Each point is reached from the start by the listed moves, each made once or not at all, plus a little noise. Say if it took an odd or an even number of moves. Then give how often each move was made.
In the rows, zero is written as 128.

Moves:
(1): [169 128 134 126 131]
(2): [131 192 122 128 136]
(3): [126 135 177 130 115]
Start: [104 125 125 121 100]
Points:
[148 195 172 121  93] => odd (1, 1, 1)
[102 125 124 119 100] => even (0, 0, 0)
[154 190 126 116 112] => even (1, 1, 0)

Moves:
(1): [200 122 124 128 125 135 134 120 136 122 130 139]
(2): [133 173 121 129 127 127 137 127 134 134 130 127]
(3): [133 133 184 126 121 129 133 119 131 128 124 136]
(4): [132 127 129 199 129 124 124 127 118 125 130 141]
(5): [134 131 137 125 203 116 139 120 111 121 135 124]
(6): [125 126 133 127 137 201 126 133 135 119 127 125]
(7): [122 119 124 126 115 133 185 128 119 130 129 129]
(8): [130 126 130 125 131 125 127 179 124 128 122 128]
(9): [124 113 127 136 139 125 135 128 178 127 126 124]
(10): [134 121 124 128 140 137 127 132 130 189 112 133]
(11): [126 124 127 127 126 130 126 139 123 137 196 135]
(12): [119 125 120 124 135 128 131 129 133 124 126 179]
Start: [113 139 140 130 133 137 123 117 123 118 129 102]
Points:
[190 169 122 122 160 221 137 168 143 169 111 165] => even (1, 1, 0, 0, 0, 1, 0, 1, 0, 1, 0, 1)
[169 114 130 123 124 144 181 170 106 123 195 174] => odd (1, 0, 0, 0, 0, 0, 1, 1, 0, 0, 1, 1)
[178 106 190 128 213 144 208  97 166 163 109 171] => odd (1, 0, 1, 0, 1, 0, 1, 0, 1, 1, 0, 1)
[ 97 115 183 127 124 142 201 117 170 119 120 158] => even (0, 0, 1, 0, 0, 0, 1, 0, 1, 0, 0, 1)
[113 131 189 130 138 225 175 116 121 174 110 113] => even (0, 0, 1, 0, 0, 1, 1, 0, 0, 1, 0, 0)
[107 176 128 117 200 123 204 112 109 114 135 148] => even (0, 1, 0, 0, 1, 0, 1, 0, 0, 0, 0, 1)

Moves:
(1): [177 121 122 137 129 129 138 135 124 133 127 132 132 122 140 131 129 124
 128 114 122 133 128 120 123 127]
(2): [131 169 126 121 126 125 129 132 126 129 127 129 126 126 132 132 125 121
 124 131 124 127 135 129 132 131]
(3): [132 125 167 130 128 125 133 125 129 127 129 127 123 115 127 126 128 128
 123 131 121 129 125 127 125 128]
(4): [124 135 131 172 134 135 130 128 130 132 132 123 126 130 125 142 124 138
 125 128 131 129 123 133 125 141]
(5): [127 127 127 128 160 130 130 127 121 126 129 134 126 130 132 126 129 127
 127 128 126 124 129 123 130 130]
(6): [129 133 130 123 125 160 122 128 128 124 133 127 134 127 125 126 121 127
 128 132 132 131 128 126 125 132]
(7): [120 123 124 125 125 134 165 130 128 125 128 123 134 126 135 127 127 129
 129 127 125 126 129 128 129 127]
(8): [126 125 132 132 129 129 127 171 124 133 125 136 135 124 118 133 127 128
 127 133 130 124 131 127 129 131]
(9): [133 129 126 125 137 130 130 131 176 134 133 131 132 132 125 135 130 124
 124 132 122 124 133 129 121 120]
(10): [121 134 132 119 131 125 129 123 128 178 126 123 135 125 127 118 120 126
 118 115 130 136 128 126 126 132]
(11): [132 128 125 126 125 121 130 131 123 129 169 124 123 127 127 126 134 137
 132 123 132 124 132 132 131 130]
(12): [121 128 125 130 117 134 136 123 125 133 130 176 125 131 125 127 127 130
 126 132 133 129 122 130 136 126]
(13): [125 130 135 127 131 123 124 121 125 125 130 130 165 129 132 135 126 138
 131 121 129 127 130 120 127 125]
(14): [131 129 135 127 126 129 129 137 127 128 128 126 125 161 132 130 125 129
 127 130 126 132 128 122 131 131]
(15): [120 120 131 135 128 129 121 135 130 129 137 132 124 123 166 129 122 121
 137 129 130 131 126 132 132 122]
(16): [127 126 130 118 128 131 128 127 120 132 130 127 120 127 128 163 127 130
 123 122 127 122 129 127 127 123]
(17): [127 128 132 131 127 132 127 130 129 135 123 125 136 128 135 126 167 128
 120 130 129 127 124 130 131 130]
(18): [130 132 124 120 128 129 126 129 131 129 121 130 121 127 137 126 127 169
 127 136 131 134 131 129 126 121]
(19): [132 135 134 127 135 131 134 128 132 139 124 131 123 130 117 133 135 129
 173 129 135 135 125 125 126 131]
(20): [136 125 129 129 128 124 131 118 118 139 135 121 135 124 129 135 126 123
 123 179 137 120 129 121 124 133]
(21): [134 130 137 128 133 126 133 129 132 123 123 127 128 131 129 130 129 122
 123 122 167 126 125 132 133 126]
(22): [125 128 121 126 136 122 134 131 128 120 135 128 129 124 123 135 136 122
 118 128 130 178 126 130 123 127]
(23): [127 127 135 132 128 130 126 126 127 126 127 132 127 128 127 127 132 127
 129 131 132 131 178 124 129 134]
(24): [131 126 132 130 131 130 129 124 122 127 127 132 137 134 126 127 126 129
 132 133 122 127 133 168 126 120]
Start: [114 109 104 120 121 117 113 133 117 164 122 131 151 130 153 112 139 121
 122 133 129 153 135 135 126 143]
Points:
[169 123 117 110 166 163 137 131 159 237 110 189 172 142 162 108 173 150
 140 128 172 170 135 165 122 131] => odd (1, 0, 0, 0, 1, 1, 0, 0, 1, 1, 0, 1, 0, 0, 0, 0, 1, 1, 1, 0, 1, 0, 0, 1)
[126 139 161 123 161 113 174 180  85 183 162 133 167 144 146 130 192 114
 146 203 135 193 196 157 130 164] => odd (0, 1, 1, 0, 1, 0, 1, 1, 0, 0, 1, 0, 0, 1, 0, 0, 1, 0, 1, 1, 0, 1, 1, 1)
[149 109 138 121 136 154 149 177 111 219 113 149 208 119 196 119 123 152
 171 118 177 179 191 159 120 136] => even (1, 0, 0, 0, 0, 1, 1, 1, 0, 1, 0, 0, 1, 0, 1, 0, 0, 1, 1, 0, 1, 0, 1, 1)
[127 111 148 104 175 129 126 129 145 212 183 131 163 113 191 115 132 138
  99 184 172 201 146 176 111 127] => even (0, 0, 1, 0, 1, 1, 0, 0, 1, 1, 1, 0, 0, 0, 1, 0, 0, 1, 0, 1, 1, 1, 0, 1)
[ 86  95 120 163 173 129 149 176  95 165 138 140 204 125 192 178 173 131
 111 133 128 191 135 174 125 140] => even (0, 0, 0, 1, 1, 0, 1, 1, 0, 0, 0, 0, 1, 0, 1, 1, 1, 0, 0, 0, 0, 1, 0, 1)
[157 147 158 146 131 120 185 125  91 228 125 163 199 142 186 172 159 162
  73 164 165 207 133 158 123 142] => even (1, 1, 1, 1, 0, 0, 1, 0, 0, 1, 0, 1, 1, 1, 0, 1, 1, 1, 0, 1, 1, 1, 0, 1)
[157 152 147 146 150 118 146 122 142 249 142 184 183 107 194 186 127 154
 136 175 130 212 137 163 109 128] => odd (1, 1, 1, 1, 0, 0, 0, 0, 1, 1, 0, 1, 1, 0, 1, 1, 0, 1, 1, 1, 0, 1, 0, 1)
[ 91 104 104  94 152 127 164 175  91 215 119 185 159 155 154 145 132 162
  97 137 127 206 142 164 128 133] => even (0, 0, 0, 0, 1, 0, 1, 1, 0, 1, 0, 1, 0, 1, 0, 1, 0, 1, 0, 0, 0, 1, 0, 1)
[111 107 112 120 137 110 160 165 101 178 132 131 203 118 138 142 148 124
 155 182 146 194 138 118 116 148] => even (0, 0, 0, 0, 0, 0, 1, 1, 0, 0, 0, 0, 1, 0, 0, 0, 0, 0, 1, 1, 0, 1, 0, 0)
[113 155 115 144 121 129 131 133  99 188 127 170 141 159 167 175 178 159
  85 199 149 203 181 131 130 159] => even (0, 1, 0, 1, 0, 0, 0, 0, 0, 0, 0, 1, 0, 1, 0, 1, 1, 1, 0, 1, 0, 1, 1, 0)
[125 101 111 120 160 150 106 176 139 186 173 141 174 123 192 119 169 152
 120 208 138 141 152 171 122 131] => even (0, 0, 0, 0, 1, 1, 0, 1, 1, 0, 1, 0, 0, 0, 1, 0, 1, 1, 0, 1, 0, 0, 0, 1)
[132 112 115 150 122 132 168 137 104 224 123 172 186 152 182 164 172 178
  90 111 138 221 175 120 123 153] => even (1, 0, 0, 1, 0, 0, 1, 0, 0, 1, 0, 1, 1, 1, 0, 1, 1, 1, 0, 0, 0, 1, 1, 0)

Moves:
(1): [129 129 121 125 122 130 129 121 132 135 131 114 130 133 127 130 137 129
 126 123 133 130 136 133 124]
(2): [132 127 121 121 117 133 127 123 118 123 123 130 128 146 124 127 142 150
 135 125 120 137 113 131 138]
(3): [127 123 126 120 128 141 130 124 138 137 126 139 120 137 133 131 123 135
 132 111 122 133 131 129 121]
(4): [125 119 116 134 132 130 136 137 122 135 114 138 139 126 141 134 135 135
 126 127 119 132 133 135 131]
(5): [138 121 111 146 135 124 116 131 133 125 130 122 123 130 125 133 124 121
 138 127 117 127 111 130 131]
(6): [121 126 119 136 126 132 127 125 122 137 119 135 117 122 120 132 125 141
 139 134 130 126 130 106 132]
(7): [128 131 116 133 116 113 121 122 115 140 126 144 128 134 145 117 122 124
 128 135 125 134 129 133 133]
(8): [124 125 126 133 139 128 135 128 136 127 135 133 116 130 129 130 126 129
 126 131 129 131 122 127 118]
(9): [126 111 142 120 123 127 126 137 123 153 126 128 112 132 127 129 112 125
 104 140 131 123 124 128 138]
(10): [152 138 126 136 125 131 125 126 124 134 130 123 128 139 141 125 149 138
 124 111 128 128 133 127 111]
(11): [127 125 136 149 125 125 107 135 132 122 128 125 123 143 123 115 117 133
 131 136 125 135 138 130 127]
(12): [127 126 136 136 130 127 122 105 132 127 135 117 131 126 134 127 139 132
 124 149 136 121 129 131 126]
(13): [131 111 129 126 131 117 131 123 104 138 139 123 129 127 130 116 138 122
 121 128 147 137 133 134 128]
(14): [133 134 135 119 125 128 136 119 130 119 132 124 133 142 122 124 125 125
 120 130 117 136 137 120 140]
(15): [136 123 125 121 121 124 127 127 133 130 131 130 125 125 141 115 134 134
 132 129 127 130 127 120 133]
(16): [115 140 114 126 137 123 128 136 128 119 126 136 127 130 119 122 120 130
 127 129 143 113 126 118 130]
(17): [117 128 133 129 122 132 121 132 134 126 117 137 137 132 127 106 131 136
 117 124 134 116 126 122 120]
(18): [136 140 115 117 128 139 110 135 121 130 122 113 108 136 135 124 129 116
 130 128 116 116 144 119 128]
(19): [121 119 121 133 115 124 128 133 131 128 147 121 126 136 118 128 136 115
 119 121 124 130 127 123 138]
(20): [129 136 140 132 132 146 136 124 125 152 142 126 135 131 132 131 133 130
 136 141 124 122 119 128 132]
(21): [131 134 133 115 124 137 120 130 130 123 128 139 133 123 125 143 134 122
 139 140 124 138 123 132 132]
(22): [121 134 146 125 143 130 125 113 133 133 122 119 135 131 132 125 133 121
 140 124 125 127 124 137 134]
(23): [135 128 133 127 121 144 123 131 144 124 135 133 123 137 114 121 139 142
 117 138 106 125 131 128 141]
(24): [133 120 125 124 118 120 138 132 130 139 135 128 131 136 123 124 125 134
 137 144 125 125 126 134 129]
Start: [119 128 118 134 131 120 118 119 134 143 122 122 138 138 123 126 123 119
 132 119 120 119 131 133 133]
Points:
[119 130 113 110 103 171  83 128 147 152 159 139 109 220 105  67 158 148
 122 139  85 128 136 102 166] => even (0, 1, 1, 0, 0, 0, 0, 1, 0, 0, 1, 0, 1, 1, 1, 1, 1, 1, 1, 1, 1, 0, 1, 0)
[153 108 112 130  84 132 106 101 138 170 149 147 124 197 149 110 179 153
  90 160  69 148 123 131 176] => even (0, 1, 0, 1, 0, 0, 1, 1, 1, 1, 0, 1, 0, 1, 1, 0, 0, 0, 1, 0, 1, 0, 1, 0)
[141 151 134 141 122 158  69  89 132 168 165  95 117 193 117  82 181 129
 138 167 100 111 160  94 172] => even (0, 0, 0, 0, 0, 1, 0, 0, 0, 1, 1, 1, 1, 1, 1, 1, 0, 1, 1, 1, 1, 1, 1, 0)
[144  98 101 159 133 131 123 110 132 249 123 151 110 175 175 116 129 150
 159 138  86 120 103 129 141] => even (0, 0, 1, 1, 1, 1, 1, 1, 1, 1, 0, 0, 0, 0, 1, 0, 0, 0, 0, 1, 0, 1, 0, 1)
[168 143  87 125  88 131  92 121 118 165 125 125 117 197 137  95 160 154
 135 134  71 117 139 135 144] => even (0, 1, 0, 0, 0, 0, 1, 0, 0, 1, 0, 0, 0, 0, 0, 0, 0, 1, 0, 0, 0, 0, 1, 1)
[124  96 109 119 113 135 145 123 119 217 142 130 130 172 112  95 138 159
 109 174 114 111 145 109 182] => odd (1, 0, 0, 1, 0, 1, 0, 0, 1, 0, 0, 0, 1, 1, 1, 1, 0, 0, 0, 1, 0, 0, 1, 1)
